Rows are points. A path goes straight from each point to the next, and from the last back to the first. The post is the endless flat space through its rows: a point in 2 columns, a line in 3, a plane in 4, and so on, so that a path can go around it. How many times does the path go around the post? Going back the other way cancels.
In the rows, zero is written as 128.

Post:
[[138 150 156]
 [118 104  88]]
Path (15 x 3):
[[127  94  58]
 [132 156 133]
 [107 148 127]
 [ 90 117 117]
 [137 137 162]
 [ 93 119 158]
 [ 81 111  82]
 [104 151  93]
 [142 144 113]
 [182 121 105]
 [135 160 133]
 [ 97 162 142]
 [118 144 163]
 [104  90 122]
 [172 130 153]]
Times around: 1

Post:
[[139 114 122 103 156 121 109 154]
 [108  69 118 144 157  88 111 142]
 [ 73  98 121 126 164  98 144 101]
 [ 78 147  87 144 117 168 146  56]
 [144 170 158 107 140 148 100 106]
 [168 118 161 102  90 172 139 171]
 [153 124 114 118 137 110 131 112]]
Path (25 x 8):
[[108 105  89  82 149  89 172 114]
 [107 108 119 126 136 127  89 189]
 [112  95 117 128 122  93 152 175]
 [ 93  84 139 141 115  79 103  88]
 [118  86 135  94 141 121 109 113]
 [115 145  97 134 135 153 127  64]
 [116 132  98 146 127 170 154  87]
 [145 133  95 139 140 111 127 126]
 [103 138 152  82 126 132 130 167]
 [164 111 127  97 115 118 117 132]
 [126 134 109 132 103 104 133  59]
 [125 130 118 111 121  96 126 127]
 [138 125 130 116 108 131 112  92]
 [ 45 118  84 128 189 133 102  85]
 [162  62 151 131 145  89 150 127]
 [177 134 103 134 168  94 150 134]
 [108 183 102 100 156 150 106 149]
 [139 150 135  65 129  95 159 130]
 [149 114 164  87 140 114  95 140]
 [133 126 106  89 162 125 142  83]
 [135 117 125 129 157 138 106 124]
 [105 136 183 119 165 141 141 172]
 [110 145 146 102 146  87 151 125]
 [124 138  95  69 148  93 130 127]
 [172 135 121  81 111 151 137 128]]
Times around: 3

Post, 10 rows:
[[113 154 116  89  80 127  88 100  46 125 114]
 [135 132 113 136 156  76 103 107 169 136 129]
 [120 139 111 131 118 124 136  96 162 135 106]
 [104  86 124 118  75 148 131 162 134 184 148]
 [137 122 127 137  92 130 127 141 143 134 164]
 [ 91 123 144 145  93 120 138 132 143 169 151]
 [102 118 131 113 146 142 142 121 157 156 147]
 [112 157  76 143 111 112 122 158  82 119 139]
 [140 139  84 131 115 101 145 158  64 148 133]
 [121  95 138 171 167 103 121 118 150 125 125]]
Path:
[[112  95 116 144  63 129 126 116 126 152 136]
 [150  94 121 151 149 166 154  99 105 165  87]
 [132 114 103 124 206 116 102 149 128 142 153]
 [151 134 132 110 155 126 149  90  95 183 132]
 [116 143 108 138 118 148 142 164 110 165 129]
 [ 86 139 115 130 115 127 121 154 126 142 121]
 [134  77 100 101 205 140 125 178 101 116 164]
 [185  75 113 112 124 117 131  96  87 119  95]
 [111  69 167 153 100 125 105  94 124 149 134]
 [114 147 117 172  87 117 128 136 125 153 144]
 [ 93 147 138 141 110 136  94 106  94 140  92]
 [105 128 146 166  86 113 120 159 110 120 152]
 [109  88  96  76 190  79 118 129  94 154 121]
 [112 136  78 163  48 139 167 141  64 121 114]
 [122 101 109 137 161 133 125 128 155 143 143]
 [142 111 133 150  89  80  59 145 157 172 150]
 [112 139 128 137 130 133 135 132 168 147 135]
 [141 156 107 124 126  83 148 151 131 133 131]
 [ 60 130  75 131 123 112 142 135 178 149 113]
 [139 118  68 119 100 106 114 145 139 158 157]
 [129 124 110 143 184 129 164 120 175 159 154]
 [152 134 138 137  94 149 126 127 115 144 134]
 [ 75  88 177 108 159 101  68 110 108 161 124]
 [105 130 116 131 129 138 152 150 113 112 140]
 [111  81 113 159 114 125 159 157  90 125 156]
 [106 155  94 126  64 103 124 142 103 121 168]
 [149 120  93 121 163 111 149 128  70 115 154]
 [146 147  90 134  49  88  77 139 129 159 171]
 [126 126  89  98 151 113 114 117 132 182  91]
 [124 173  99 173 186  56 116 126 150 103 116]
 [ 80 100 164 140 109 119 120 143 107 125 130]
 [127 118 109 154 121  94 145 119 154  98 166]]
Times around: 5

Post, 17 rows:
[[109 123 148 102 119 129 129 152 105 119 140 135 141 134 107 118 138 103]
 [150 110 129 169 106 168 149 130 125 154 120 103 140 123 101 117 138 143]
 [ 82 138 121 116 139 130 111 140 119 134 122  92 129 155 113 158 137 107]
 [134 171  86 148 156 164  97 111  87 148 154 117 127 170 133 140 118 111]
 [128 130 152 134 130 114 121 109 136  89 144 131  76 174 125 184 153 166]
 [163 152 144 119 142 108 123 151 109 139 128 111 117  98 123  71 129 140]
 [143 102 116 170  83 127 119 130 163 116 123 133 144  96 121 144 121 129]
 [151 104  74 130 127 164 149 114 129 144 116 113 138 130 116 123  84 112]
 [103 164 128  74  95 144 123 138 134 142 132  84 186 128 114  91  84 107]
 [146 127 138  95 156 145  96 153 158 127 125 133 114 116  97  96 133 163]
 [119 152 140 152 138 107 107 108 158 122 134 138 108 159 151 140 153 160]
 [200 104 124  96 115 130 158 117 139 142 121 106 155 146 143 152 130 133]
 [153 152 126  91  85 118 135 125 109 147 128 140 148 151 147 131 111 135]
 [116 122 119 120 130 118  90  81  89 157 138  85 144 166 155 146 108 155]
 [168  93 139  88 117 140 151 140 133 132 127 103  96 170 161 144 130 142]
 [119  92 110 165 128 134 170 142 153 152 151 104 118 173 126 151  99 133]
 [ 89 127 136 155 125 130 144 149 153 137 138 127 154 103 143 130  68 126]]
Path (29 x 18):
[[147 112 142 156 110 121 120 143 131 136 145 186 108 155 187 164 101 160]
 [139 146 158 151 150 137  98 145 193 114 143 133 125 120  93 154 118 169]
 [157 114 131 114 159  98  91 112 113 137  90 132 177  99 150 131  75 168]
 [ 69 123 141 116 167 141 126 132 141  96 118  97  77 122 140 127  65 176]
 [132  98 108 140  96 184 142 187 156 168 143 173 130 169 125 105 150 121]
 [185 159 136  69 123 150 101  88 121 155 120 108 119 121 163 100 151 154]
 [195 155 168 119  98 139 176 110 181 152 139 176 150 154  89 102 161 160]
 [115  92 164 101  85 137 132 111  82 109 113 128 153 169 120 176 138 114]
 [108 127 111 183 181 133 129 140 129 138 148 110 171 152 138 177  77 148]
 [106 106 185  90 119 146 140 183 125 123 132 166 149 154 136 164 178 137]
 [ 94 179 148  98 120 118 141 138 175 114 153  87 106 129 108 137 122 152]
 [ 91 117 174  83  93 149 116 166 151 106  95 105  94 150 138 160 211  87]
 [ 61 151 156 128  57  99  94 122 111 153 106 118 136 103 110  97  52 150]
 [165 106 105 152 176 179 184 118 144 128 128 145  70 171  71 125 104 171]
 [183 138 135 117 109 160 128 120 136 155 120 115 131 130 118 107 134 144]
 [142 155 144 129 100 125 128 104 160 141 109  91 149  89 100 127 146 157]
 [135 140 137 143 128 130 109 146 147 102 192 120 133 159 149 148 160 129]
 [103 122 109 139 144 169 137 142 202 101  95  83 121 157  97 153 157 133]
 [105 136 149 137 130 163  95 201 110 163 117 125 115 158 120  86 138 137]
 [ 83 156 155 117 103 130  78 163 193 126 170 120 150 155  93  93  92 125]
 [167 136 124 132 151 126 159 129 171 155 169 141 138 134  89  73 135 127]
 [153 159 158  91 107 178 116 127 141  90 159  79  75 207 152 183 178 144]
 [116 134 172  63  71 155 154 138 105 117 102  80 141 140 104 111 172 135]
 [149 104  61 178 172 126 124 101 118 136 105 113 143 155 142 171 104 140]
 [ 96 155 156 149 106 135 119 137 162 133 116 110 109 143 131 158 102 183]
 [181 145 185 121 129 161 157 107 159 172 121  98 151 130 116 133 139 190]
 [166 159 128  88 125 134 133 114 169 104 162 103 125 145 123 133  98 149]
 [187  92  81  92 132 125 122 142 118 148 133 136 153 131 126  99 159 112]
 [ 82 109 120 148 129 119  62 133 146  81 150 120 112 105 128 125  85 147]]
Times around: 1

Post, 17 rows:
[[131 146 147 106 149 124 134  94 152 110 119 141 157  86 169  90 148 123]
 [136 133 156 124 152 110 150 115 112  91 140 142 159 126 132 105 140 155]
 [191 101 113  80 119 114 129 154 153 201 186 108 146 166  89 139 109 102]
 [134 158 139 122 144  99 108 147 172 139 107 117 126 173 134 147 115 139]
 [153 132 156 123 120  96 140 110 118 100 100 150 154  94 123  82 116 141]
 [165 149 130 137 123 130 149 117 125 102 136 118 173  91 148 101 110 153]
 [138 155 162 130 141 115 143 139 113 116 115 111 174  68 139  79 144 141]
 [142  95 130 152 151 136 166 133 131 123 125 133 141 109 136  84 115 134]
 [142 148 144 111 127 116  99 174 107 141 126 126  95 164 165 147 127 120]
 [112 158 130 148 132 129  94 154 131 128 153 142  71 149 112 165 126 128]
 [108 186 129 127 108 142 138 162 112 120 128 130 100 173 131 141 123 100]
 [129 156 144 105 143 123 126 134 141 106 146 132 153 116 138  60 124 139]
 [129 123 128 138  95 124  78 146 147 140 143 119  99 195 121 154 146 101]
 [152  91 145 100 100  93 152 122 132 181 166  91  99 197  86 144  82 136]
 [114 107 161 104 144 145 133 116 124  87 131 127 173  81 132  96 101 132]
 [139 167 131 137 148 127 102 150 126 119 138 100  97 176 133 161 113  87]
 [124 129 101 124 115  86 127 159 136 123 153 115 105 163 137 155 114 115]]
Path, 25 rows:
[[178 176 135 144 117 124 195 181 102 127 110  79 166 112 168  67  92 109]
 [133 105 102 135 112  88 121 179 171 140 165 118 131 182 132  69  97  90]
 [180 139 173 142  76 106 111 101  72 139 114 131 164 128 155 145 146 140]
 [170 144 133 137 139  68 139 125 102  81 101 124 138 163 134 142  91 155]
 [144 128 188 103 109 119 141 109 149 140  99 124 137 167 105  85 127 165]
 [160 188 168 172  88 107 102 141 105  87 151  83  98 135 142 131 123 169]
 [122 165 151 153 141 126 138 169  67 119 135 151 107 113 132 113 135 125]
 [153  92 150 150 141  90 153 152  82 142 103 124 103 160 153 150 108 134]
 [125 126 164 150 139 145 141 100 134 117 142 122 135  77 133  67 135 132]
 [149 185 178 110 134 114 115 142 112 150 129  85 120 162 125 182 162 134]
 [112 140 121 103 153 145 165 102 133  88 147 112 151 153 106 173 124 131]
 [165 106 173 108 112  59 141 130 163 112  96  77 159 168 136 116  99 161]
 [145 171 130  97 136  98 104 183 161 109 109 155 169 129 151 138 100 125]
 [101 147 143 123 164 115 141  88 164 138 134 180  93  87 107  97 124 141]
 [140 159 143  96 105 143 103 111 134 137 110  94 183 149  97 128 135  95]
 [201 160 178 127 120 130 103 111 115 145  98 136 112  86 137 133 129 155]
 [170 155 117 186  84 107 128 173 124  87 110  92 103 194 112 165  54  97]
 [115 165 195 118 150  85  76 129 123 129 106 145 155  81 153 140 144 144]
 [116 110 163  83 165 121  87 117 142 136 134 173 126  94 141  79 147 136]
 [150 162  95 172 129 142 119 167 103 101 154  86  97 135 106 144  96  89]
 [137 120 177  66 138  96 108 110 171 102 134 141 154 149 117 102 149 131]
 [164 116 124 162 138 143 144 166 136  90 127 123 183  87 142  87 130 116]
 [129  94 153 135  95 147 138 104  92 108 120 139  88 117 134 119 112 150]
 [160 143 145 126 218 119 112 117 135 137 131 113 170  67 122 108 130 164]
 [175 156 127 106 133 129  76 140 174 165 177  75 182 119 132 121 113 126]]
Times around: 2
